Each row of a before or after table is a point. One or more steps were done to the points. Then noise was added and the rows were shuffled. The steps act on columns, c1 being the first. What was done? A step turns or swaps two columns, mirrors them in a line or flattens them onto one, adds a multiple of one to another, or multiplies or shifts one. Angles are multiples of 10 degrees, from the lower column toward the higher: turns from -170 to 170, lines from 10 to 170 but not 90. Use the fewest steps. Two steps may share a column if one is a turn and the other turns, adds or multiplies; they go together, in the order done. Otherwise the lowest column goes first.
In the rows, zero is written as 128.

Before, 11 rows:
[[182  45]
 [ 92 118]
 [171 119]
 [ 86 116]
 [172 124]
 [157  93]
 [144 123]
 [ 87 115]
 [136 125]
 [131  99]
 [119 108]]
After:
[[120  93]
 [108 118]
 [117  87]
 [128 171]
 [ 95 159]
 [115  87]
 [ 45 180]
 [126 135]
 [100 131]
 [125 144]
 [119 170]]
Steps: swap c1 and c2

Before, 9 rows:
[[ 76 130 113 107 186 189 241 114]
 [137 174 125 211 141  99 118 131]
 [135 105 113 127 157 113 161 211]
 [135 167 107  96 150 106 121 104]
 [ 92 168 118 108 157  99 122 147]
 [129 177  86 106 145 120 102 173]
 [114 110 124 131 164 148 106 123]
 [117 181 136  97 127 134 133 132]
 [136 179 137 135 180 122 122 136]]
After, 9 rows:
[[113 178 126 210 118  99 117 123]
 [112 104 112 125 101 115  85 208]
 [153 131 115 108  54 188 209 203]
 [104 179 136 132  80 119 120 129]
 [130 114 120 131  88 146 114 103]
 [122 175  84 107 115 121  76 137]
 [139 180 138  95 126 135 128 135]
 [114 170 106  99 112 105 142 109]
 [153 165 118 108  91 102 109 137]]
Steps: turn c1 and c5 by 160 degrees; turn c7 and c8 by 50 degrees

Before:
[[ 92 108 135 167  86 127 132 142  69 107 164 119]
 [ 94 110 101 131 134  99 117 106 109  79 135  83]
 [184 112 122  97 150 177 128 136  81 177 164 140]
 [ 78 121  94 154 100 135 150 164  88  88 155 200]
 [158 151 161  78 152 190 120 145 129 126 128  97]
 [ 75 130 125 182  97 128 220 168  91 112 148 171]
 [142  77 142 165 108 106 114 111 122  68  87  98]
 [149  81 123 121 103 112 100 114 177  92 176 135]
 [181 101 119 139  90 119 124 108 139  49 146  99]]
After (9 x 12):
[[ 80 122  93 153  85 134 154 165  90  89 158 149]
 [ 93 107 133 164  93 127 125 145  66 107 161 140]
 [182 109 125  97 143 179 125 136  81 177 164 123]
 [ 96 109 102 133 147 102 116 103 108  82 134 119]
 [141  73 141 166 121 103 113 110 123  70  87 133]
 [185 102 118 138 102 117 124 111 142  45 146 135]
 [145  79 124 121 102 109 101 112 180  92 174 142]
 [ 77 130 123 184  89 123 217 168  94 111 149 143]
 [160 149 166  80 163 192 120 147 130 125 127 117]]
Steps: flatten c5 and c12 onto the line at 160 degrees

Before (8 x 24):
[[ 79 144 166 117 121  60 171 124 203 129 113 156 204 119  83 109 180 188
  110 167 136 130 162  90]
 [173 128 125 132 126 185 139 134 147 169 162 109  99 151 104 157 173 118
  159  81 117 135 123 142]
 [170 116 104  78 145  68 101 177 120  93 143  84 122 143 110  91 110 151
  146 163 104 110 177 128]
 [150 119  94 155 130 197 125 134 147 175 148 193 111 145 130 164 141 128
  137 101 118  59 101 147]
 [191 120 140 145  99 155 143 172 108 172 150 179 108 168 136 168 179 104
  164  96 124  67 128 100]
 [116 108 103  57 126  88 169 149 107 122 147 100 101  90 169  96  71 153
  123 163  96 114 148 158]
 [152 146 114 105  97 110 139 147  94  91 144  92 141 142 193  94  97 177
  158 150 129 110 159 136]
 [124 124 151  86 142  70 150 125 163  93  91 164 196 133  86 126 165 132
  110 151 150 187 161 110]]
After (8 x 24):
[[153 145 114 104  97 110 139 149  95  91 149  88 142 138 191  92  98 176
  158 152 129 110 161 121]
 [124 124 151  85 140  71 150 126 164  97  94 164 194 133  89 125 163 130
  111 152 150 189 161 147]
 [191 118 139 145  99 154 143 173 106 169 148 174 110 169 135 163 183 102
  166  96 125  72 128 156]
 [169 117 106  77 144  68 100 178 117  92 143  83 122 141 112  97 108 151
  148 163 104 110 181 127]
 [116 110 102  54 125  89 169 150 108 123 147 102 102  95 166  96  73 152
  124 161  94 117 148  96]
 [ 81 144 165 119 120  61 171 126 203 129 111 158 203 117  83 107 180 188
  109 166 132 131 159 167]
 [149 120  98 153 128 197 124 136 146 174 144 191 113 145 133 162 140 128
  137 100 117  58  98 106]
 [172 128 124 127 126 184 141 134 147 169 161 110 100 149 105 157 175 116
  157  79 118 139 125 116]]
Steps: multiply c24 by -1
